Every row gives one point. To make a cloud, some directions were put in groups of two or more. Within a group, all points are equally far from the middle, so they leave a hole (a ring in 2 directions, a hollow ball in 3). The other directions are filled evenly. Then the cloud was stretched, turned, moved and blurred a little. Count the holes, and give their numbers of directions, smallest first.

Cloud (22 x 3):
[[ 0.09 -0.07 -0.46]
 [ 0.61 -0.06  0.03]
 [ 0.58 -0.02  0.02]
 [ 0.29  0.06 -0.28]
 [ 0.01  0.17 -0.02]
 [-0.21 -0.26 -0.07]
 [-0.03 -0.44 -0.54]
 [-0.07 -0.43  0.54]
 [ 0.18 -0.42  0.68]
 [-0.26 -0.30  0.36]
 [-0.17 -0.36 -0.13]
 [ 0.12 -0.72 -0.19]
 [ 0.44  0.10  0.74]
 [-0.25 -0.12  0.03]
 [ 0.27  0.33  0.59]
 [-0.31 -0.21  0.30]
 [ 0.58 -0.12  0.41]
 [-0.09 -0.43  0.50]
 [ 0.64 -0.12  0.14]
 [ 0.29  0.31  0.58]
 [ 0.39 -0.78 -0.08]
 [ 0.74 -0.44  0.02]]
Holes: 1 (2)

Cloud (27 x 4):
[[-0.18  0.00 -0.71 -0.36]
 [ 0.53  0.25  0.05 -0.12]
 [-0.55 -0.06  0.31  0.55]
 [ 0.53  0.20  0.00 -0.37]
 [-0.20 -0.16  0.59 -0.53]
 [ 0.01 -0.31  0.16 -0.65]
 [-0.47  0.61  0.07 -0.30]
 [-0.36  0.53  0.02 -0.10]
 [ 0.35 -0.34  0.43  0.05]
 [ 0.00 -0.12  0.57 -0.43]
 [-0.21  0.53  0.40  0.41]
 [ 0.66 -0.47  0.20  0.27]
 [ 0.12  0.11 -0.59  0.21]
 [-0.28 -0.41  0.21  0.05]
 [ 0.59  0.32 -0.29  0.26]
 [-0.70  0.31 -0.05 -0.32]
 [ 0.05  0.20 -0.74 -0.19]
 [ 0.48 -0.53 -0.08 -0.16]
 [ 0.02 -0.43 -0.10 -0.62]
 [-0.10 -0.40 -0.16 -0.70]
 [ 0.53  0.26  0.20  0.23]
 [ 0.16  0.47  0.16 -0.38]
 [-0.23 -0.28 -0.43 -0.32]
 [-0.34 -0.25  0.45 -0.58]
 [-0.14 -0.14 -0.63 -0.24]
 [-0.01 -0.02 -0.32  0.51]
 [ 0.06 -0.25  0.57 -0.18]]
Holes: 1 (2)

Cloud, 28 rows:
[[-0.41 -0.67  0.26 -0.01]
 [-0.17  0.68  0.42 -0.26]
 [-0.49 -0.13  0.35  0.57]
 [-0.30  0.04 -0.37 -0.26]
 [-0.68  0.03  0.39 -0.28]
 [-0.16 -0.74 -0.06  0.12]
 [-0.23 -0.13  0.53  0.58]
 [-0.06 -0.25 -0.26 -0.36]
 [ 0.21 -0.06  0.64 -0.26]
 [-0.09  0.61  0.54  0.02]
 [-0.06 -0.26 -0.41  0.40]
 [ 0.05  0.04  0.71  0.30]
 [ 0.08 -0.63  0.20  0.53]
 [-0.43 -0.68  0.29  0.26]
 [ 0.02  0.48  0.06  0.44]
 [ 0.01  0.37 -0.15 -0.49]
 [-0.16 -0.12  0.57  0.56]
 [ 0.54  0.01  0.21 -0.18]
 [-0.07 -0.22 -0.29 -0.35]
 [-0.04  0.70  0.38  0.00]
 [-0.08 -0.30  0.43 -0.47]
 [-0.12  0.72  0.24 -0.32]
 [ 0.40 -0.24 -0.09  0.47]
 [-0.04  0.14  0.68  0.35]
 [ 0.37 -0.05  0.17 -0.43]
 [ 0.11 -0.24  0.04 -0.49]
 [-0.49  0.07  0.17  0.57]
 [-0.33  0.23  0.11  0.59]]
Holes: 2 (2, 2)

Cloud (46 x 6):
[[ 0.77 -0.29  0.15 -0.29  0.21 -0.11]
 [ 0.72  0.12  0.25 -0.08 -0.29 -0.42]
 [ 0.15 -0.05 -0.74 -0.18  0.28 -0.15]
 [ 0.24  0.55 -0.57 -0.36 -0.51  0.32]
 [-0.26 -0.53  0.46  0.27  0.33 -0.32]
 [ 0.53 -0.51 -0.13 -0.17  0.33  0.59]
 [ 0.74  0.28 -0.63 -0.60  0.04  0.16]
 [ 0.04 -0.52 -0.86 -0.33 -0.41  0.33]
 [ 0.04  0.12 -0.38  0.21  0.16 -0.54]
 [ 0.04  0.43 -0.46  0.62 -0.17  0.32]
 [-0.46 -0.06 -0.22 -0.44 -0.18  0.05]
 [-0.44  0.20 -0.42 -0.20  0.13  0.40]
 [ 0.27  0.00 -0.68  0.48 -0.22  0.15]
 [ 0.73 -0.28  0.17 -0.02  0.28 -0.11]
 [ 0.65  0.16 -0.03  0.11  0.54 -0.13]
 [ 0.05  0.55  0.00  0.25  0.41  0.27]
 [ 0.25 -0.58 -0.22  0.19  0.27  0.55]
 [ 0.11  0.36  0.03  0.60 -0.20  0.32]
 [ 0.60 -0.19  0.03  0.33 -0.16 -0.16]
 [ 0.01  0.57 -0.30  0.38  0.30  0.35]
 [ 0.40  0.48  0.00 -0.36  0.41 -0.64]
 [-0.07 -0.35 -0.66 -0.61  0.21  0.28]
 [ 0.42 -0.30 -0.37  0.45  0.00  0.16]
 [ 0.35  0.58  0.23  0.04  0.39  0.18]
 [ 0.12 -0.10 -0.29 -0.41 -0.02 -0.72]
 [ 0.76 -0.31 -0.23 -0.61  0.11  0.19]
 [ 0.12 -0.17 -0.67 -0.40  0.10 -0.23]
 [-0.49 -0.43  0.18 -0.07 -0.52 -0.27]
 [-0.14  0.61 -0.55  0.00 -0.12 -0.02]
 [ 0.23 -0.26 -0.63 -0.29  0.58  0.21]
 [-0.47  0.37 -0.02  0.27 -0.33 -0.24]
 [-0.58  0.29  0.15 -0.01  0.09 -0.33]
 [-0.33 -0.28 -0.13 -0.46  0.30 -0.12]
 [ 0.54  0.46 -0.09 -0.50 -0.11 -0.40]
 [ 0.64 -0.52  0.06 -0.39  0.02  0.19]
 [ 0.17 -0.26  0.13  0.03  0.07  0.79]
 [ 0.84  0.40 -0.43 -0.48  0.01  0.23]
 [ 0.24  0.67 -0.09 -0.09  0.46  0.24]
 [-0.01 -0.07  0.18  0.25 -0.44  0.54]
 [ 0.09  0.47 -0.74  0.02  0.06 -0.09]
 [-0.49  0.04  0.14  0.29 -0.51 -0.05]
 [ 0.10  0.18  0.05 -0.27  0.42  0.62]
 [ 0.61 -0.36 -0.30  0.13  0.39  0.41]
 [ 0.12  0.23 -0.75  0.10  0.13 -0.14]
 [ 0.05  0.34  0.10  0.07 -0.71 -0.06]
 [ 0.12  0.34 -0.68  0.22 -0.51  0.03]]
Holes: 2 (2, 3)

Cloud, 88 rows:
[[ 0.44  0.01 -0.36 -0.28  0.20  0.26  0.14 -0.45]
 [-0.19  0.38  0.06  0.63  0.87 -0.15  0.18 -0.06]
 [-0.57 -0.21 -0.32  0.16  0.55 -0.02 -0.32  0.31]
 [ 0.44 -0.37 -0.21  0.12  0.53 -0.01  0.39  0.27]
 [ 0.31 -0.48 -0.09 -0.34  0.71 -0.01  0.03 -0.02]
 [ 0.18 -0.25  0.40  0.75  0.27  0.23  0.30 -0.16]
 [ 0.28  0.46 -0.44 -0.19  0.08  0.08  0.27 -0.48]
 [ 0.39 -0.34  0.10 -0.33  0.63  0.02  0.16 -0.33]
 [ 0.11 -0.18 -0.22 -0.22  0.61 -0.37 -0.12 -0.55]
 [ 0.42  0.45  0.48  0.86  0.01  0.32  0.20 -0.02]
 [ 0.28  0.30  0.39  0.46 -0.38  0.33 -0.22  0.54]
 [ 0.17  0.21  0.21 -0.11 -0.75  0.32  0.12  0.07]
 [-0.41  0.48  0.52  0.62  0.03 -0.46  0.25  0.11]
 [-0.06  0.44  0.29 -0.08 -0.52  0.18  0.11 -0.58]
 [-0.14  0.72 -0.29 -0.24  0.05  0.00  0.52  0.15]
 [ 0.76  0.36  0.36  0.64  0.46 -0.08 -0.11  0.05]
 [-0.03 -0.49  0.33  0.00 -0.54  0.15  0.11 -0.06]
 [ 0.64  0.19  0.35 -0.17  0.48  0.14  0.27 -0.35]
 [ 0.18  0.55  0.08 -0.06  0.46 -0.62  0.29  0.28]
 [ 0.03  0.57 -0.68  0.61  0.25 -0.06 -0.22  0.11]
 [ 0.20  0.21 -0.01 -0.03  0.81 -0.66 -0.28  0.10]
 [-0.17 -0.31 -0.02  0.04 -0.46 -0.17  0.55  0.13]
 [-0.34  0.96  0.26 -0.01 -0.12 -0.16  0.30 -0.02]
 [ 0.01  0.40 -0.74 -0.34  0.29  0.19  0.00  0.12]
 [-0.51 -0.49 -0.15 -0.02  0.42 -0.06 -0.28  0.28]
 [-0.14  0.51 -0.38 -0.27  0.65  0.33  0.14  0.34]
 [ 0.16 -0.08 -0.07 -0.12 -0.25 -0.09  0.57 -0.40]
 [-0.11  0.24  0.34  0.43  0.29 -0.05 -0.58  0.67]
 [ 0.36  0.35  0.70  0.74 -0.35 -0.07 -0.04 -0.10]
 [-0.06  0.74  0.21  0.74  0.38  0.30  0.30  0.29]
 [-0.16 -0.55 -0.37 -0.19 -0.11 -0.15 -0.42  0.21]
 [ 0.09  0.57 -0.52  0.32 -0.30  0.23 -0.06  0.51]
 [ 0.08 -0.17  0.31 -0.09 -0.06 -0.09  0.21 -0.74]
 [ 0.66  0.11  0.20  0.13 -0.08 -0.59  0.28 -0.13]
 [-0.01  0.63 -0.50 -0.36  0.38  0.01  0.26  0.26]
 [-0.24 -0.10  0.20  0.31 -0.23 -0.27 -0.29 -0.79]
 [ 0.40  0.13  0.01  0.54 -0.38  0.49  0.35 -0.01]
 [-0.05  0.92  0.28  0.77 -0.11  0.33  0.14 -0.27]
 [ 0.06 -0.55 -0.25  0.16  0.20  0.33 -0.23 -0.24]
 [-0.30 -0.14  0.07  0.62 -0.17 -0.17  0.56  0.30]
 [-0.12 -0.31  0.52 -0.03  0.00  0.12 -0.41  0.59]
 [ 0.08  0.13 -0.54  0.60  0.23  0.28 -0.37 -0.39]
 [-0.08  0.63  0.02 -0.55  0.63  0.06 -0.56  0.13]
 [-0.06 -0.10 -0.43  0.52 -0.02  0.00 -0.73 -0.23]
 [ 0.42 -0.11 -0.08  0.56  0.42 -0.28  0.11  0.61]
 [ 0.19  0.69 -0.24 -0.15 -0.16  0.35  0.08  0.50]
 [ 0.22  0.30 -0.51 -0.29 -0.10 -0.49  0.14  0.17]
 [-0.53 -0.08  0.36 -0.31  0.32  0.23 -0.44  0.50]
 [ 0.21  0.10 -0.46 -0.21  0.06  0.15  0.37 -0.43]
 [-0.40  0.17 -0.28  0.55 -0.76 -0.07 -0.19  0.27]
 [ 0.62  0.11  0.22 -0.49  0.57  0.08 -0.31  0.23]
 [-0.44  0.09  0.73 -0.23  0.29 -0.33 -0.32 -0.09]
 [-0.02 -0.23  0.71 -0.28 -0.19  0.04 -0.02 -0.27]
 [-0.54  0.25 -0.01  0.28 -0.71  0.46 -0.35  0.12]
 [-0.34  0.08  0.19  0.50  0.93 -0.11 -0.34 -0.05]
 [ 0.37 -0.02 -0.47 -0.40 -0.25 -0.24 -0.27  0.13]
 [-0.06  0.05  0.41 -0.22 -0.09 -0.69  0.12  0.30]
 [-0.64 -0.22 -0.15  0.26  0.07  0.06  0.38  0.05]
 [-0.26  0.82 -0.11  0.21  0.65 -0.01 -0.69 -0.08]
 [-0.01  0.16 -0.43  0.27  0.46 -0.05  0.44  0.54]
 [-0.45  0.06 -0.06 -0.10  0.29 -0.01 -0.45  0.79]
 [-0.66  0.39 -0.13 -0.61  0.21  0.21 -0.56  0.09]
 [-0.55  0.46 -0.02  0.38  0.36  0.70 -0.09 -0.03]
 [ 0.23  0.07  0.34  0.33  0.33  0.04 -0.87 -0.39]
 [ 0.66  0.06  0.00 -0.01  0.40  0.55  0.00  0.18]
 [ 0.26 -0.34 -0.10 -0.12  0.27  0.54 -0.39 -0.16]
 [ 0.08  0.00  0.21  0.82 -0.65  0.26  0.15 -0.22]
 [ 0.51  0.73 -0.21 -0.14  0.26  0.16 -0.11 -0.41]
 [-0.09  0.78  0.41  0.81  0.03  0.43  0.17 -0.08]
 [-0.16  0.30 -0.54 -0.21  0.42 -0.31 -0.43 -0.47]
 [-0.43 -0.25 -0.52 -0.36  0.08  0.13 -0.22 -0.27]
 [-0.20  0.01  0.28 -0.07  0.27  0.17 -0.54  0.76]
 [ 0.21 -0.31  0.21 -0.27 -0.48 -0.42  0.08  0.16]
 [ 0.60  0.24 -0.24  0.70  0.21  0.36 -0.17 -0.22]
 [-0.68  0.38 -0.10  0.28 -0.21 -0.50 -0.52 -0.18]
 [-0.17  0.79  0.13 -0.24  0.17  0.03  0.51  0.18]
 [-0.43 -0.41  0.40  0.49  0.29 -0.06 -0.34  0.11]
 [-0.05  0.00 -0.33  0.10  0.45 -0.38 -0.38 -0.67]
 [-0.46  0.45  0.40  0.68  0.06  0.17  0.36  0.37]
 [-0.12  0.72  0.20  0.52 -0.07  0.10 -0.66  0.41]
 [-0.61  0.68  0.41  0.58 -0.32  0.20 -0.52 -0.02]
 [-0.50  0.32 -0.40  0.47 -0.10  0.00 -0.79 -0.13]
 [ 0.43 -0.37 -0.31 -0.32  0.60 -0.18  0.11  0.13]
 [-0.37 -0.05 -0.59  0.51  0.25  0.18 -0.19 -0.27]
 [-0.04 -0.39  0.03  0.39  0.62  0.12  0.29  0.07]
 [-0.20 -0.03  0.71  0.32  0.47 -0.11 -0.56 -0.34]
 [-0.11 -0.10 -0.22  0.60  0.11 -0.06  0.62  0.14]
 [-0.40  0.30  0.42  0.04  0.44 -0.52 -0.60  0.13]]
Holes: 3 (2, 3, 3)
